Every row gives one point. The points of each table are mixes of a few directions, plus a little noise. How many directions does each table use, and how many do they share? Where both have some left over, give the other angles between the two spaces (their principal angles), to ten degrees, smallest first.

First:
[[-1.02 -1.45]
 [ 1.90  2.65]
 [-0.89 -1.24]
 [ 0.03  0.04]]
Second (4 x 2):
[[ 0.84  1.18]
 [-1.83 -2.57]
 [ 1.12  1.57]
 [-0.19 -0.24]]
Directions: first 1, second 1, shared 1

First, 5 rows:
[[ 0.41  0.40 -0.25]
 [-2.44 -0.43  1.55]
 [ 3.01  2.04 -1.88]
 [ 0.15 -0.47 -0.12]
 [-1.13 -1.54  0.68]]
Second:
[[-2.16  0.40  1.39]
 [ 1.78 -2.39 -1.20]
 [ 1.73  1.60 -1.07]
 [-0.92 -1.33  0.56]
 [-0.44  1.73  0.35]]
Directions: first 2, second 2, shared 2

First, 9 rows:
[[-0.26  0.10  0.71  0.07  0.73  0.05]
 [ 1.43 -0.67 -4.33 -0.58 -4.62 -0.04]
 [-0.60  0.28  1.77  0.24  1.90  0.04]
 [ 0.37 -0.16 -1.22 -0.13 -1.28  0.02]
 [-0.43  0.17  1.29  0.17  1.35  0.05]
 [ 0.81 -0.34 -2.34 -0.31 -2.51 -0.01]
 [-0.65  0.30  1.95  0.25  2.00  0.02]
 [ 0.34 -0.19 -1.09 -0.17 -1.19  0.00]
 [-1.11  0.53  3.32  0.46  3.55  0.04]]
Second:
[[ 0.02  0.19  0.15  0.77 -0.58  2.39]
 [ 2.11  0.21 -0.12  1.81  0.47  1.31]
 [-2.43  2.39  0.24 -2.37 -1.14 -4.80]
 [ 0.57 -1.45 -0.16  0.58  0.60  2.09]
 [ 0.20 -0.46 -0.81 -0.95  1.14  0.39]
 [-0.62 -0.85  0.75  0.19 -0.43 -1.37]]
Directions: first 1, second 4, shared 0; angles 80

First:
[[-1.58 -0.10 -2.34  1.00  1.44  0.47 -2.08 -0.75  1.27]
 [ 1.75 -0.51  0.67  1.23 -0.31 -0.05  1.51 -0.86 -2.03]
 [-0.48 -0.48 -2.33  0.18  2.15 -0.35 -3.73 -0.93  2.08]
 [ 0.98  0.52 -0.45 -2.45  0.32 -0.69 -0.78  1.37  2.41]
 [ 0.19  0.61  3.64  0.33 -2.24  0.03  0.52 -0.43 -2.06]
 [ 0.51 -0.49  0.85  0.94 -0.57  0.15  1.85 -0.32 -1.96]
 [ 1.47  0.92 -0.63  2.75 -0.86  1.25  2.98 -1.03 -1.90]
 [-1.88 -1.38 -0.23 -2.59  0.88 -0.84 -0.12  1.90  1.17]
 [-0.94  0.84  0.80 -1.37 -0.81  0.06 -0.16  1.05  1.02]]
Second, 7 rows:
[[ 1.50  0.50  3.35 -2.36  3.34 -2.23 -0.87  0.49  1.05]
 [-0.31  0.33 -3.29  2.41  1.28  0.95 -3.01 -1.60  1.43]
 [ 0.19  1.94  1.50  0.25 -3.91  1.16  0.25  0.22 -0.24]
 [-0.56 -1.11  0.59 -0.66 -0.03 -0.89  0.58 -1.49 -1.58]
 [ 0.33 -0.05 -1.39  0.90  0.80  0.58 -0.32  0.84  0.86]
 [ 0.41 -1.37 -0.98  0.72 -0.70  0.61  2.28  1.36 -1.16]
 [-1.57 -0.26  0.24 -1.26 -0.80 -0.18  1.10  0.16 -0.38]]
Directions: first 5, second 5, shared 3; angles 40, 50
